Each wall is flat, endless, passes through zero and stands at right angles to its row. A trip goes straight from one point to another. List the walls that it crosses, first one first.

Walls:
(1): [ -1 -11  14]
(2): [-10 -32  23]
(3): [-47   0 -51]
(4): [-25  21  -3]
(5): [ 16 -39 -32]
(6): [ -6  37 -22]
(7): [-15   8  21]
(8): [-14 -55  23]
Trips:
[  3 -45 -34] to [19 12 51] => 3, 7, 5
[ 27  47 -17] to [ 10  35 -42] => 3, 5
[-22  12   0] to [ 14 -22  25] => 2, 1, 8, 6, 3, 4, 5
[-6 16 22] to [-18   9  -7] => 2, 3, 1
[-9 14  6] to [-33  29   6] => none
[14  5 18] to [-50 -47 -20] => 8, 5, 3, 4, 7

Walls:
(1): [ 29   5 -10  -9 -35   3   1  -5  -4]
(2): [ 13 -15  15 -10 -13  21   4  16  11]
(3): [ -3   5  17  48   4   7  35   5 -30]
(4): [-10   6  32  11 -24  18  -7  22   1]
(5): [ -7  -1  -9  -6 -14 -10 -18  23 -15]
(6): [-10 -16  -3 -24 -10  10  31  -2  -1]
Trips:
[  8   8  14  -9 -20   7 -28   2 -16] to [ 12  11  -3   0   8   9  -5  30 -21] => 3
[ -6 -20  23 -42   1  14   4  -4  22] to [ 25  25  19 -12   3  25 -22 -47  -5] => 1, 6, 4, 2
[  2  26  20 -19   7  19 -16  43  19] to [-50 -15 -15  47  -1 -10  10   4 -26] => 3, 2
[ 11 -31 -38 -14  29  16  10  21  -7] to [-39  16 -12 -16   3 -24  22  19 -15] => 2, 3
[-23  30 -20  11  37 -20  27 -11 -11] to [-10 -28  -8   2   7   8   1  -4  32] => 6, 3, 2
[ 13 -23  48  24  15 -27   3   2 -36] to [-20   7  -5   0 -13  -7  37   8 -41] => 5, 6, 1
[  8  -5  11 -27 -12  17  -9  -6  -1] to [ 28  11  18  -2   6 -15  11 -12  21] => 5, 4, 6
[ 32  -2  19 -19 -29  25 -26 -38  -6] to [-11 -14 -17  11 -12   8  11  12  -9] => 6, 5, 3

Walls:
(1): [ 16   0 -10  34 -25   4 -20   6  26  11  -1 -34   5  -7  24 -10   0   5
   9  11]
(2): [ 17  12  17  12  26   4  -5  37  -2 -19  -2  -5  12  11  19  38   3  27
  10  12]
(3): [ 28 -14   7  19 -28  12  28 -38 -13  -1  20  -8  10  13  20  18  15   1
  -4 -22]
(4): [ 30  15  -7 -22  13  -9  -4 -14   3  31 -20   7  -4 -46  17   7  -8 -13
  10  -9]
(5): [ 17  -2  -1  19  -2   4  21   6  11  10  -3  -6   7  -4 -12  -8 -23   1
  21  17]
(6): [ -2  16   9  -7   7   8   9 -13 -37  10  10  15  -8  18  12   2   1 -21
  25  -4]
(7): [  5   8 -22 -22  25  14  -4   0 -18 -32  -2 -16  21  13  -8  12  -2  45
  14 -42]
(8): [-18 -16   5 -19  19   5  -2 -27  18 -11  32  -6 -26 -20  16  -2 -21  18
   5  21]
(9): [ 32  60  -5  37   6 -27  -4   3 -13 -23 -19   5   3  28  -7  14  -7 -11
  14 -40]
(10): [  5 -26  -1  22  -5  14  -9 -10  29   0 -12 -32  -8  18   7 -17  19   8
  -6   1]
(11): [-16  41  10   1 -10  -7   6  -2   3   9  29   5  -3  10  10   5  12  -5
  14   7]
(12): [ 12  -7 -25   3   6  40  14  -5 -23  18  12   5  -8 -12  30  -7 -24  30
  41 -14]
Trips:
[ 17   8  17 -15  15 -25 -16  24   3  17   0  26   0 -10  -3  35  25  12
  -3   2] to [-15  27 -11 -34   0 -30 -13   8   5  -6  29 -12  -6  41  -4  -1   2  -9
  10  -4] => 7, 6, 4, 8, 2
[  9  34  17  -2  -7  20 -36  -2  13  -3 -47   5  -2  11 -11  -3  -2   8
 -45  -8] to [-10   1 -11 -14 -21  12  -7   1  20   0 -20 -12   9  13 -17 -16   2   2
  15  -3] => 2, 4, 5, 9

Walls:
(1): [  0  17  -5 -31  -4  20  -4 -24  -8   9  -8  18  16  10  31  15  17 -11
   0 -10  -5  -5   4  -9 -14  -4   3  -7   8  -8  18  -9  -5  -1   3  -4
  16  18 -18 -31  23  -2  16 -27  -1   0  21   3]
(2): [ 12  12  13 -15   3   2  16   2  -3  -4  -8 -10 -14  -5  41   8 -15  -9
   9 -29   2  -8  29 -14 -23  11  -5  23  16  11   0   5   3  -7   9   6
   2   6 -11  -3 -11  27  10 -12   1  -9  -8 -17]
(3): [ 16 -16 -19   9  -7 -15 -27  24 -15   3  -3 -12  19  -8  -1  -5   7   4
  -5  -8 -13  -5   9 -15  -1   4   3   1  21 -11  10  11   1  13 -14   2
   3  -9  10 -12  27  -3  -5 -16 -11  -9 -25  -7]
(4): [  6 -21   7  -5 -18   0  -4   0 -20   6  16 -10 -19 -10 -16 -20   8   8
  10  -4 -10 -15   3   0  -6 -15   2   3  12  20  15   3   5 -32   4  26
  12 -12  -5  16  16   6 -18  16 -17 -17  -9 -11]
(5): [ -2 -11 -24  26   7 -20   6  16  -7   3  -1   5  21  -4   1 -18  -1   1
  20   4   7  -7  21   1  -9 -13  14 -14  16  31 -16  17 -11   6  -7  19
   8 -18 -10   1   6  18 -13   9  17   1  -8 -30]
(6): [-14   8   3  -1 -13 -10  24   9 -13  -9  -8  10 -10   9  15  -8  -4  -1
   9 -11 -24   8  -3  -3  17   3  -2   4  -6   3   7 -11   1 -11 -23  -4
  -4  -8  27 -30  -9  -1  10  16   0 -19  21   9]
(7): [-16  -9 -16 -36  -1  15 -20   2  -5  -2  -1   0   6  16  15 -19  -1  -3
  -9  17   8  10 -14  -1  15  -8  23   4 -13 -11  36 -18  15  21 -10 -34
   5 -43   1  27  15 -12 -11   7  -7   5  18 -11]
(8): [  6  -7  -2 -20   3   2  -4 -32  10  -4   5   7  -3   5  12 -17   6  19
 -19  24  -5   5  -8  11  23 -19 -44   5  11  11  -9  -3  -6   1 -16  15
  -3  -4  12   2  -2  -7  19  10  -5  18   6 -12]
(9): [ 25   9  22  26   3 -14 -12 -13 -21  18 -17   6  -4   6  -4   3 -17   6
   6  -6 -12  17   2  18   8  -7  -1 -33  -3  -3 -11 -10   9  -4  23 -17
   8  -4   0   7 -12  -8  19  24 -12 -30  -2   3]
(10): [  5  -8  27 -28 -18 -11  -7  -1  14   7  -2   2  13 -17 -22   2  10  22
 -12  -1  12 -11  22  -2   5 -21  -6  11 -13 -10  -8  -1 -12  15  -1 -16
  -5  -6  28 -18   6  -4 -12  -9   1  -6  -4  13]
Trips:
[-33  12 -11 -29   5  10   7  21  -2 -22  -1   7   0  -5   4   0   7  -4
  37   5 -12 -16  27  33 -24 -13   2  14  12  18  -6  12  -8  11  -3 -28
 -11  -4   0   9   9   7  -4   6  -3  -1   7  -7] to [-12   9 -39  -7   7  21  20   7  -2  -2 -28  14   3  11  -1  -1  -3  -7
   0  27  -5 -21  -5  10  11  10  15  -7 -25 -14  -2   1  -5   0 -18  11
  20 -17  20   6 -13  -6 -12 -23 -24 -10   7  -7] => 4, 10, 2
[-16   4   3 -13   8 -28   4  -2   8 -12   1 -19  31  11  23 -11  15  -8
  11  -3 -21  -4   2  21  -7  12  -5 -23 -28 -17  -4 -36  -6  17   6  -3
 -23  22 -14   2 -21 -17  11  -4   2   8  -6  13] to [ -6 -13  19 -24 -15  -5  -7  -3  17 -11  14   8  -6   5  14  26   3 -11
  -5  -9  -3  -8   8   1   7   9  14  10  18 -15  -1  19  -3   4   5   3
   5   4   3  14  11   4 -13 -10 -21  -1  17  30] => 10, 9, 2, 6, 3, 4
